Each row is a point. The points of each table are mixes of a few directions, plus a little noise. How many directions does each table use, and how many do they share? Where both have some left over, give the other angles between the two spaces (their principal angles), to ten degrees, smallest first.

First (5 x 3):
[[ 1.4  2.4 -5.0]
 [ 0.6 -4.0 -4.3]
 [ 1.9  3.8 -6.1]
 [-2.1 -2.9  7.6]
 [-1.8  0.7  7.6]]
Second:
[[  0.1   3.8   1.3]
 [  0.3   6.2   2.0]
 [ -0.2  -1.4  -0.5]
 [  0.4   9.1   2.8]
 [ -0.5 -10.4  -3.3]
 [ -0.5  -8.9  -2.7]
 [  0.1   1.6   0.4]]
Directions: first 2, second 1, shared 1

First:
[[ -5.0   2.7  13.8   2.1   1.8  -8.4]
 [  1.6  -0.9  -4.2  -0.5  -0.5   2.5]
 [  1.3  -0.7  -3.3  -0.4  -0.5   2.1]
 [  4.5  -2.3 -12.0  -1.8  -1.4   7.3]
 [ -1.7   1.0   5.0   0.9   0.6  -3.0]
 [ -0.4   0.2   1.1   0.1   0.2  -0.6]]
Second, 9 rows:
[[ -0.9   0.5   2.9   0.5   0.3  -1.8]
 [ -2.0   0.9   5.0   0.8   0.5  -3.2]
 [  2.3  -1.0  -6.3  -0.9  -0.7   4.0]
 [  1.9  -1.1  -5.0  -0.5  -0.6   3.2]
 [ -5.7   3.0  15.3   2.3   2.0  -9.4]
 [ -0.1   0.1   0.5   0.1   0.0  -0.1]
 [ -1.4   0.7   4.3   0.6   0.6  -2.7]
 [  5.5  -2.7 -15.0  -2.5  -1.7   9.1]
 [  0.5  -0.1  -1.5  -0.3  -0.2   1.0]]
Directions: first 1, second 1, shared 1

First (8 x 9):
[[  1.7  -3.1   2.6   4.9   2.0  -3.7   1.0   2.2   0.4]
 [ -1.6  -1.9  -4.4   1.1   8.3  -0.6   1.5   1.0   2.2]
 [  0.6   0.2  -0.6   0.9  -3.0   1.2   0.9  -0.7  -0.2]
 [  2.2  -3.8  -2.1   2.8   5.6  -2.7   7.1   1.6   2.6]
 [ -1.9   1.9  -8.0  -3.9   1.9   5.1   4.7  -2.1   2.4]
 [  2.5   0.2   2.3  -0.4  -4.6  -0.2   2.7  -0.3  -0.6]
 [ -4.8   5.5  -4.9  -2.6  -7.5   8.9  -7.3  -3.2  -2.2]
 [  1.5   0.6  15.4  -2.9  -2.4  -7.6 -10.3   1.4  -4.5]]
Second:
[[-0.9  5.5 -1.5 -8.7 -3.9  3.9 -1.0 -3.9 -0.6]
 [-6.7 -8.2  6.4 -5.1  4.8  3.8 -4.4  5.4 -0.3]
 [ 0.1  2.0  1.8 -5.3 -4.5  2.3  0.0 -1.6 -1.1]
 [-1.6 -3.3 -0.6  4.0  1.0  1.3 -0.4  2.3  0.3]
 [ 3.4 -7.7 -0.3  2.9  0.9 -0.1 13.7  3.3  3.3]
 [-8.1 -4.2 -4.5  3.0  0.6  8.9 -5.5  2.7 -0.2]
 [ 3.3 -0.4  1.1  2.9 -3.9 -1.2  3.7 -0.1 -0.1]
 [ 0.5  4.7  0.3  0.1  5.9 -6.2 -6.7 -1.6 -0.9]
 [ 4.3  6.8 -0.6  4.2 -2.8 -5.2 -3.5 -3.3 -1.6]
 [ 5.9  4.9 -2.3  2.0  2.2 -7.4  3.8 -3.1  1.0]]
Directions: first 4, second 5, shared 4

First:
[[ -3.0  -2.7  -0.5  -2.9   1.2   0.7   0.0   3.5  -1.7   2.5  -3.0  -1.7]
 [  4.6   6.7  -0.9   0.4  -6.2  13.8   7.9  12.9   4.0   7.5  -6.9 -10.5]
 [  2.3   3.2  -0.3   0.4  -2.6   5.5   3.2   5.1   1.8   3.0  -2.5  -4.1]
 [  1.9   1.2   0.5   2.0  -0.3  -2.0  -0.6  -4.0   0.9  -2.4   2.7   2.5]
 [ -1.1  -2.5   0.8   1.4   3.0  -8.5  -4.6  -9.5  -1.5  -5.8   5.6   7.0]
 [  0.8   0.4   0.6   1.7   0.1  -2.3  -1.1  -3.7   0.5  -2.1   2.5   2.4]
 [  4.7   3.4   1.2   5.3  -0.9  -4.2  -1.5  -9.1   2.5  -6.0   6.7   5.4]
 [ -6.9  -5.9  -1.2  -6.3   2.4   1.9  -0.3   8.0  -4.0   5.6  -6.4  -4.3]
 [ -4.7  -4.3  -0.9  -4.2   1.9   0.6  -0.6   4.8  -2.9   3.2  -4.0  -2.0]
 [ -0.7  -1.1   0.0  -0.9   0.5  -0.6  -0.8  -0.3  -0.6  -0.1  -0.3   0.4]
 [  2.2   1.2   0.8   3.3   0.4  -4.8  -1.9  -8.0   0.9  -5.2   5.4   5.2]]
Second, 8 rows:
[[ 0.3  0.9 -1.5  1.2 -0.7  2.1 -0.5  2.6  1.0  3.6 -1.2 -3.2]
 [-1.1  1.5  4.6 -3.6  0.4 -3.8  5.3 -2.5 -5.8 -9.1 -2.5  6.4]
 [ 0.8  1.0 -0.6  2.4 -0.1 -1.9 -1.8 -2.8  0.5 -0.3  1.8  0.7]
 [-2.4 -8.0  2.1 -6.0  2.1  2.0  1.2  0.8  2.7 -1.6  3.1  2.1]
 [-1.3 -3.1  2.0 -3.5  0.9 -0.2  1.8 -0.4 -0.5 -3.0  0.9  2.3]
 [ 4.2 12.4 -2.2 10.3 -2.5 -5.9 -3.0 -4.9 -4.0  0.1 -2.4 -0.2]
 [ 1.1 -5.3 -6.5  4.4  0.6  5.0 -9.0  1.5 10.5 12.6  7.1 -7.7]
 [-1.6  0.9  2.6 -4.9 -0.7  2.5  6.3  5.2 -4.1 -2.1 -5.9 -0.1]]
Directions: first 2, second 3, shared 1; angles 60

First:
[[ -3.7   4.1   4.6   4.2  -4.7   3.7   0.2   2.3   0.4  -8.9  -0.2  -2.0
   -3.3   1.9  -2.7   0.0   1.1  -2.0]
 [  0.8  -1.2  -3.4  -3.0  -0.1  -1.5   0.9   0.3  -1.2   1.3  -0.8   1.5
   -1.8   4.1  -0.5  -2.0  -3.3  -0.2]
 [  5.5  -1.2  -9.2  -2.4   3.7  -2.0   0.5  -2.3  -3.8   5.1  -2.6   0.5
    4.9   2.6   1.5   0.1  -6.3   1.2]
 [ 11.0  -0.2  -8.2  -2.0   4.7  -1.2   0.5  -0.5  -1.8   5.2   2.2   2.3
    3.6   7.1   2.8   2.9  -0.1   4.6]
 [ -3.3   0.6   7.5   4.6  -1.6   2.5   0.8  -7.3  -0.9  -5.1  -2.3  -8.8
   -2.3 -14.8  -5.1  -7.0   3.4   2.1]
 [  4.0  -2.4  -2.7  -3.1   3.9  -3.5  -1.5   3.2  -0.5   6.4   2.7   7.7
    0.9   8.8   3.7   3.7  -1.0   1.1]
 [ -8.4   0.9  10.5   6.0   0.0   0.2  -4.6   3.7  -0.2  -3.3  -0.3   4.4
    1.6  -1.4   0.9   4.0  -0.7  -3.8]
 [  6.8  -0.5  -7.8  -4.1   1.5  -0.3   1.8   0.4   2.8   4.9   2.9   0.0
    2.6   3.3   3.3   3.1   3.2   1.9]
 [-10.8   1.8   3.7   0.9  -5.3   1.7  -0.8   5.9   5.3  -3.9  -0.2   0.5
    1.0  -1.5   1.7   4.7   0.9  -7.6]
 [ -2.5  -2.0   5.0  -1.2  -2.3   0.3   2.4  -6.3   0.2  -1.8  -1.2  -6.0
   -7.2 -10.3  -5.4  -9.5   3.4   2.6]]
Second:
[[  2.9   1.8   0.7   1.4  -0.6   2.4   1.0  -1.0   2.3  -1.8   2.1  -3.3
    0.1  -2.6   0.0   0.7   5.8   2.1]
 [  2.9   1.9   0.9   1.4  -0.8   2.3   0.9  -1.2   2.3  -1.9   2.2  -3.4
    0.0  -2.7  -0.3   0.8   6.1   2.2]
 [  3.7   2.2   1.1   1.9  -1.0   3.0   1.1  -1.5   2.6  -2.2   2.7  -3.9
    0.0  -3.2  -0.2   1.0   7.1   2.7]
 [  2.5   1.6   0.7   1.3  -0.6   2.3   0.8  -1.0   1.9  -1.6   1.9  -2.9
    0.3  -2.4  -0.2   0.7   5.3   1.8]
 [  2.8   1.9   0.6   1.5  -0.7   2.3   0.9  -1.2   2.2  -1.9   2.1  -3.2
    0.0  -2.5  -0.1   0.8   5.9   2.1]
 [-12.3  -7.5  -3.1  -6.5   3.2 -10.3  -3.8   5.0  -9.5   8.0  -9.4  14.3
   -0.1  10.9   0.7  -3.6 -25.0  -9.5]
 [ -6.4  -3.9  -1.8  -3.5   1.7  -5.3  -2.1   2.5  -4.9   4.1  -4.8   7.5
    0.0   5.7   0.1  -1.9 -13.1  -4.9]
 [  2.5   1.6   0.7   1.2  -0.5   1.9   0.8  -0.9   1.9  -1.5   1.8  -2.4
    0.0  -2.2  -0.1   0.8   4.8   1.8]
 [  1.6   1.0   0.4   0.8  -0.4   1.2   0.5  -0.7   1.1  -1.0   1.2  -1.8
   -0.2  -1.5   0.0   0.4   3.2   1.1]]
Directions: first 6, second 1, shared 1

First (9 x 24):
[[ -7.2   3.9   5.3   2.1   0.0   2.1  -1.8   6.6  -1.2  -0.4  -6.1  -2.4
   -0.5   4.0  -1.4  -0.2  -0.6   3.7   2.0   0.7  -0.4   3.9   1.2   2.2]
 [  2.8  -2.7   3.0   0.8  -0.4  -6.5  -1.6   1.4   5.7   1.1   2.5   2.1
   -7.3  -0.8   2.5   2.6   4.8  -5.0  -0.5  -2.3   1.0   1.3  -3.9   1.7]
 [  1.9  -3.1   4.4   0.4   1.2  -6.1  -0.2   1.4   5.0   5.4  -2.0   8.8
   -0.5  -0.5   4.4   0.1   2.9   0.2  -3.7  -2.2  -2.1  -4.8  -0.8   2.4]
 [  5.3  -2.3  -5.7  -3.7  -1.5  -1.6   2.8  -7.3   2.3   0.0   5.5  -3.7
   -5.7  -2.2  -1.2   2.4   1.9  -3.8  -1.6   0.4   1.5  -0.7  -5.3  -3.7]
 [  2.0   5.4  -2.3  -3.3  -0.6   9.0   3.9  -3.9  -8.3  -0.6   1.4  -3.6
    7.2  -2.0  -5.2   0.1  -4.5   2.9   6.6   0.1   3.4   4.5   3.5  -3.2]
 [  5.3  -3.0  -9.5  -0.6   0.1   1.9  -0.7  -5.4  -3.5  -6.9   9.8  -4.0
    1.8  -4.2  -0.8  -2.0  -1.9  -6.6   1.1   0.8   1.2  -0.3   1.3  -2.7]
 [-10.6   3.3   0.7   0.6  -0.4   3.5   1.1   2.5  -1.1   2.1 -12.2  -2.0
    2.5   6.6  -1.4  -2.1  -3.9  10.4  -5.4   4.5  -5.0  -4.0   0.5  -0.3]
 [  9.6  -7.0   1.1   1.0   1.6  -9.2  -1.7  -1.2   5.8   2.0   7.8  10.3
   -1.1  -5.6   6.3   0.0   4.7  -8.0  -1.7  -4.2   0.4  -4.1  -0.4   2.6]
 [ -9.5   5.7   2.9   2.4  -0.1   6.6  -1.5   6.5  -5.2  -2.6  -7.2  -5.6
    2.8   5.0  -3.3  -1.4  -3.6   5.9   3.4   2.6  -0.6   4.7   3.6   1.1]]
Second (11 x 24):
[[ -0.8   0.5   5.2   1.0  -0.7   1.6   1.8   0.7  -2.8   3.2   4.7  -2.7
   -1.3  -0.3  -4.7  -2.3   0.1   1.6   2.0   0.1   2.9   1.3  -2.6   0.0]
 [  2.5  -2.3  13.0   4.6   1.1  -3.2   1.9   5.2  -4.0   7.5  12.5   5.0
    0.0  -4.9  -4.9  -4.6   2.9  -1.5   3.9  -4.2   4.9  -1.2  -0.6   4.9]
 [ -5.0  -1.8   0.2   2.1   0.6  -5.8  -4.4   5.1   6.9  -1.5  -8.4   2.6
   -4.3   4.2   5.8   1.4   2.5  -0.2  -5.5   0.7  -5.1  -2.6   0.3   3.1]
 [ -4.1   1.4  -9.0  -3.1  -2.0  -3.9   0.3  -1.4   6.6  -3.8  -6.6  -8.2
  -12.9   2.6   0.2   8.3   3.7  -2.0  -4.6   1.9  -3.1   0.5  -4.2  -1.1]
 [ 12.7  -1.8   2.9  -0.6   2.4   1.5   2.8  -3.7  -8.2   3.2  14.5   9.8
   12.4 -10.6  -1.2  -3.8  -1.5  -4.4   7.8  -5.7   5.2  -1.1   6.4   0.6]
 [ -0.8   0.7  -6.7  -2.3  -0.5  -0.6  -0.5  -2.1   3.0  -3.5  -5.3  -2.8
   -2.9   1.5   2.1   3.8   0.4  -0.8  -2.1   1.2  -2.2   0.2   0.0  -1.7]
 [ -3.0   0.8  -2.7  -0.8  -0.7   1.1  -0.6  -0.4   2.0  -2.1  -5.4  -3.2
   -2.0   3.2   1.1   1.2  -0.6   1.9  -2.1   2.1  -1.9   0.5  -1.0  -1.4]
 [  6.4   1.6   2.7  -1.4   0.0   9.2   3.9  -6.1 -10.0   2.6  10.1   0.6
   11.4  -4.2  -5.4  -5.9  -5.5   2.0   7.4  -0.4   6.4   2.9   1.8  -3.4]
 [ -7.8   0.6  -0.5   1.5  -0.6   2.1  -4.1   2.2   3.8  -3.0 -11.7  -1.8
    0.7   8.4   4.3  -1.3  -2.7   5.2  -4.7   4.4  -4.6  -0.4  -1.0  -0.8]
 [  1.9  -1.2  -3.5  -0.5   1.3  -2.4  -2.1   0.0   2.4  -2.3  -2.9   4.6
    2.6  -0.8   5.1   1.4   0.1  -2.0  -1.5  -1.1  -2.5  -2.0   3.5   0.9]
 [ -2.0   1.0  -1.1  -0.9  -1.0   0.3   1.0  -0.3   0.5  -0.3  -0.9  -4.0
   -3.9   1.2  -1.5   1.4   0.5   0.5  -0.5   1.0  -0.1   1.0  -2.2  -0.9]]
Directions: first 5, second 4, shared 2; angles 30, 60
